Rows are points. The ring and each string are closed loops that go straight from each point to the next, and from the last back to the first. Before rounding, they use only three directions, however many columns there are. Count how often each string passes through the ring. Passing back the other way cancels.

Ring (7 x 4)
.64; -.12; .12; .06
.38; .40; .14; .10
.04; .50; .08; .17
-.37; .10; -.03; .26
-.27; -.37; -.02; .26
.16; -.65; .04; .18
.50; -.51; .07; .10
String (11 x 4)
.29; -.10; .08; .13
.38; -.13; -.10; .08
.65; -.24; -.17; .00
.94; -.33; .09; -.01
.81; -.23; .29; .05
.78; -.13; .35; .07
.93; -.01; .14; -.01
.84; .06; -.05; -.03
.55; .03; -.24; .00
.25; -.05; -.05; .11
.36; -.08; .30; .16
Times through: 0
String (17 x 4)
-.21; .13; .32; .30
-.57; .29; .16; .34
-.70; .29; .00; .34
-.52; .18; -.26; .25
-.16; .04; -.22; .18
-.03; -.01; -.08; .17
-.18; .04; .16; .26
-.36; .14; .34; .34
-.63; .37; -.02; .32
-.51; .37; .17; .33
-.22; .20; .29; .29
-.06; .10; .17; .23
.03; .05; -.16; .14
-.22; .31; -.24; .18
-.55; .61; -.17; .26
-.53; .51; .06; .31
-.27; .22; .25; .29
Times through: 0

Ring (9 x 8)
.65; .31; -.33; .03; -.16; .08; -.21; .22
.38; .73; -.27; -.02; -.25; .13; -.13; .32
-.05; .80; -.22; -.04; -.29; .12; -.03; .35
-.41; .60; -.23; -.03; -.27; .07; .04; .33
-.60; .12; -.25; .00; -.21; -.02; .06; .25
-.49; -.25; -.21; .01; -.15; -.08; .03; .17
-.18; -.51; -.17; .01; -.09; -.11; -.05; .10
.40; -.46; -.21; .03; -.06; -.07; -.17; .08
.58; -.25; -.27; .04; -.08; -.02; -.21; .11
String (7 x 8)
.89; .12; -.53; .12; -.10; .09; -.28; .18
.44; .14; -.59; .13; -.12; .08; -.18; .20
.16; .18; -.49; .09; -.15; .06; -.11; .22
.47; .50; -.63; .12; -.17; .14; -.18; .27
.81; .75; -.28; -.01; -.22; .15; -.22; .30
.80; .50; .14; -.15; -.22; .05; -.21; .24
.94; .32; -.27; .01; -.15; .08; -.27; .21
Times through: 0

Ring (8 x 9)
.53; -.34; .53; .28; -.01; .32; .16; .05; -.07
.32; .07; .60; .27; -.03; .57; .22; .09; -.19
.02; .37; .50; .14; -.05; .61; .22; .12; -.28
-.41; .56; .09; -.14; -.06; .37; .13; .18; -.31
-.56; .18; -.17; -.35; -.06; -.05; .01; .10; -.19
-.43; -.25; -.08; -.37; -.05; -.23; -.03; -.03; -.08
.02; -.80; .22; -.18; -.03; -.28; -.02; -.16; .06
.42; -.76; .39; .09; -.01; -.05; .06; -.07; .05
String (12 x 9)
.01; .09; .12; .01; -.04; .21; .10; .16; -.17
.22; .35; .25; .22; -.03; .51; .19; .27; -.24
.56; .28; .40; .43; -.02; .65; .24; .31; -.22
.33; .04; .14; .20; -.02; .28; .13; .25; -.15
.20; -.45; .73; .08; -.03; .28; .15; -.17; -.07
.52; -.59; .82; .26; -.02; .34; .18; -.14; -.03
.87; -.42; .64; .49; .00; .43; .21; .10; -.04
.59; .02; .28; .37; -.01; .42; .18; .28; -.14
.41; .28; .21; .31; -.02; .49; .19; .33; -.21
.38; .43; .66; .39; -.03; .84; .29; .21; -.29
.14; .17; .94; .22; -.04; .77; .28; -.06; -.25
.04; -.03; .77; .09; -.04; .52; .21; -.10; -.19
Times through: 0

Ring (10 x 12)
.47; .32; -.18; -.12; .01; -.16; .08; -.07; .02; -.32; -.08; -.15
.21; .61; .15; -.26; -.02; -.25; .13; -.17; -.30; -.36; -.12; -.11
-.15; .71; .38; -.34; -.03; -.25; .15; -.15; -.51; -.30; -.14; -.06
-.49; .58; .48; -.32; -.02; -.16; .14; -.03; -.54; -.16; -.14; -.01
-.64; .33; .46; -.22; -.01; -.02; .08; .10; -.43; -.01; -.11; .02
-.59; -.06; .33; -.05; .00; .15; -.02; .24; -.16; .15; -.08; .03
-.40; -.30; .15; .08; .01; .23; -.08; .31; .08; .21; -.05; .02
-.03; -.46; -.18; .18; .04; .26; -.10; .33; .35; .17; -.01; -.05
.29; -.37; -.42; .16; .06; .17; -.06; .26; .45; .02; .00; -.12
.48; -.10; -.44; .07; .05; .03; .01; .12; .35; -.15; -.02; -.16
String (34 x 12)
-.19; -.06; -.04; -.02; .04; .09; .02; .21; .05; .02; -.05; -.06
-.33; -.08; -.31; -.04; .10; .10; .11; .32; .13; .02; -.01; -.11
-.31; -.12; -.16; -.01; .07; .13; .05; .29; .11; .06; -.02; -.08
-.49; -.37; -.23; .08; .09; .26; .02; .44; .23; .20; .01; -.06
-.56; -.63; -.08; .19; .07; .39; -.10; .51; .31; .36; .01; .00
-.38; -.66; .24; .25; -.01; .40; -.23; .40; .24; .39; -.04; .08
-.08; -.34; .47; .15; -.07; .23; -.23; .16; .04; .21; -.09; .08
-.03; -.09; .28; .03; -.04; .10; -.10; .11; -.02; .05; -.09; .01
-.18; -.15; -.18; .02; .06; .13; .03; .27; .15; .04; -.02; -.08
-.27; -.47; -.54; .13; .13; .27; .03; .48; .44; .16; .05; -.12
-.09; -.67; -.41; .25; .09; .35; -.10; .47; .54; .24; .03; -.07
.03; -.86; -.58; .34; .10; .42; -.13; .53; .72; .29; .06; -.09
.21; -.57; -.05; .26; -.01; .29; -.21; .27; .41; .19; -.03; -.01
.22; -.34; .09; .17; -.03; .19; -.18; .16; .24; .10; -.06; -.01
-.01; .00; -.08; -.02; .03; .05; .02; .15; .07; -.05; -.05; -.08
.08; -.19; -.41; .06; .08; .11; .03; .26; .31; -.02; .00; -.13
.20; -.42; -.94; .15; .17; .18; .09; .41; .65; -.02; .07; -.23
.44; -.55; -.84; .24; .12; .23; -.03; .37; .73; .02; .06; -.20
.60; -.55; -.39; .29; .02; .23; -.18; .22; .60; .05; .00; -.10
.42; -.25; .19; .16; -.06; .13; -.21; .05; .19; .03; -.09; .00
.02; .04; -.02; -.03; .02; .03; .01; .11; .04; -.07; -.06; -.07
.16; -.19; -.53; .06; .10; .10; .05; .26; .36; -.06; .01; -.16
.10; -.17; -.54; .04; .10; .09; .07; .27; .35; -.06; .01; -.17
.15; -.36; -.91; .11; .17; .16; .11; .40; .59; -.03; .07; -.23
.29; -.61; -.93; .24; .15; .26; .00; .45; .76; .06; .08; -.21
.36; -.71; -.57; .32; .08; .32; -.14; .38; .70; .15; .04; -.12
.33; -.57; .00; .28; -.03; .28; -.25; .23; .42; .18; -.04; .00
.10; -.16; .16; .08; -.03; .12; -.12; .12; .09; .04; -.07; -.01
-.09; -.07; -.22; -.01; .06; .08; .05; .22; .14; -.02; -.03; -.10
-.19; -.22; -.48; .03; .12; .15; .09; .36; .30; .03; .02; -.14
-.22; -.64; -.42; .22; .10; .35; -.07; .49; .50; .25; .04; -.08
-.19; -.66; -.03; .25; .02; .37; -.18; .41; .37; .31; -.01; .01
-.12; -.56; .37; .24; -.06; .34; -.27; .27; .19; .32; -.07; .09
-.08; -.15; .28; .06; -.04; .14; -.12; .14; .01; .09; -.08; .02
Times through: 5

Ring (9 x 14)
-.42; -.06; .18; .07; -.08; .09; -.23; -.13; -.04; -.13; .00; .03; -.32; -.02
-.60; .07; .09; .04; -.25; -.01; -.33; -.16; -.14; -.20; -.07; -.06; -.49; .25
-.56; .21; -.06; .07; -.33; -.10; -.31; -.16; -.25; -.22; -.13; -.18; -.51; .38
-.29; .29; -.22; .14; -.26; -.13; -.17; -.12; -.31; -.16; -.15; -.26; -.35; .30
.16; .20; -.31; .21; -.03; -.01; .10; -.05; -.21; -.02; -.09; -.21; -.03; -.02
.46; .03; -.27; .23; .20; .15; .30; .02; -.03; .09; .00; -.06; .20; -.34
.52; -.13; -.13; .22; .33; .27; .34; .03; .10; .13; .08; .07; .28; -.55
.35; -.19; .01; .20; .31; .28; .23; .00; .12; .10; .10; .11; .21; -.56
-.02; -.17; .15; .15; .16; .20; .00; -.06; .06; .00; .07; .09; -.02; -.37
String (28 x 14)
-.10; -.10; .01; .07; .02; .21; .01; -.05; .08; -.04; .02; .11; -.16; -.12
-.34; .06; .09; .14; -.10; -.02; -.22; -.13; -.18; -.13; -.04; -.12; -.27; .00
-.94; .18; .30; .11; -.36; -.23; -.65; -.26; -.39; -.32; -.11; -.27; -.63; .32
-.86; .02; .21; -.03; -.34; .01; -.46; -.19; -.09; -.26; -.06; .01; -.66; .36
-.33; -.11; .01; -.04; -.11; .25; -.06; -.06; .16; -.09; .01; .20; -.37; .11
-.34; -.01; -.02; .02; -.15; .14; -.11; -.09; .02; -.12; -.03; .07; -.36; .14
-.68; .16; -.03; -.01; -.38; -.04; -.34; -.16; -.16; -.24; -.12; -.08; -.61; .47
-.89; .49; -.09; .12; -.59; -.40; -.59; -.25; -.58; -.36; -.25; -.48; -.74; .72
-.56; .41; -.13; .18; -.40; -.31; -.40; -.20; -.51; -.26; -.20; -.43; -.49; .45
-.25; .22; -.13; .16; -.19; -.10; -.16; -.12; -.28; -.14; -.11; -.23; -.29; .17
-.05; -.01; -.14; .06; -.04; .18; .07; -.04; .04; -.04; -.02; .06; -.18; .01
-.08; .23; -.31; .12; -.18; -.02; .00; -.07; -.19; -.09; -.12; -.17; -.24; .22
-.03; .47; -.39; .28; -.22; -.28; -.08; -.11; -.51; -.13; -.20; -.49; -.17; .24
.06; .34; -.30; .29; -.10; -.19; -.03; -.09; -.42; -.08; -.14; -.40; -.07; .05
.11; .10; -.19; .19; .02; .05; .08; -.05; -.13; -.02; -.05; -.12; -.04; -.10
.10; .17; -.17; .25; .01; -.04; .02; -.07; -.24; -.03; -.06; -.23; -.01; -.12
.44; .20; -.30; .34; .15; -.04; .20; -.03; -.27; .05; -.06; -.29; .22; -.31
.76; -.02; -.33; .29; .35; .22; .47; .06; .01; .17; .04; -.03; .41; -.56
.54; -.22; -.19; .12; .32; .42; .44; .08; .28; .16; .10; .25; .23; -.48
.25; -.09; -.11; .15; .17; .23; .20; .00; .08; .05; .04; .07; .07; -.32
.22; -.05; -.08; .19; .16; .17; .15; -.02; .00; .04; .03; .00; .08; -.33
.29; -.25; -.06; .08; .24; .40; .30; .04; .28; .10; .10; .27; .09; -.40
.47; -.31; .03; .17; .41; .41; .34; .04; .27; .16; .15; .25; .29; -.69
.31; -.16; .17; .31; .36; .14; .10; -.05; -.05; .08; .10; -.04; .28; -.71
.03; -.03; .10; .24; .14; .05; -.05; -.08; -.13; -.02; .03; -.10; .03; -.37
-.02; -.07; .02; .14; .07; .16; .01; -.06; .01; -.02; .02; .03; -.08; -.22
-.01; -.29; .09; .02; .15; .39; .12; -.01; .29; .02; .10; .31; -.09; -.29
-.13; -.22; .12; .04; .08; .30; .01; -.05; .19; -.02; .07; .22; -.16; -.21
Times through: 1
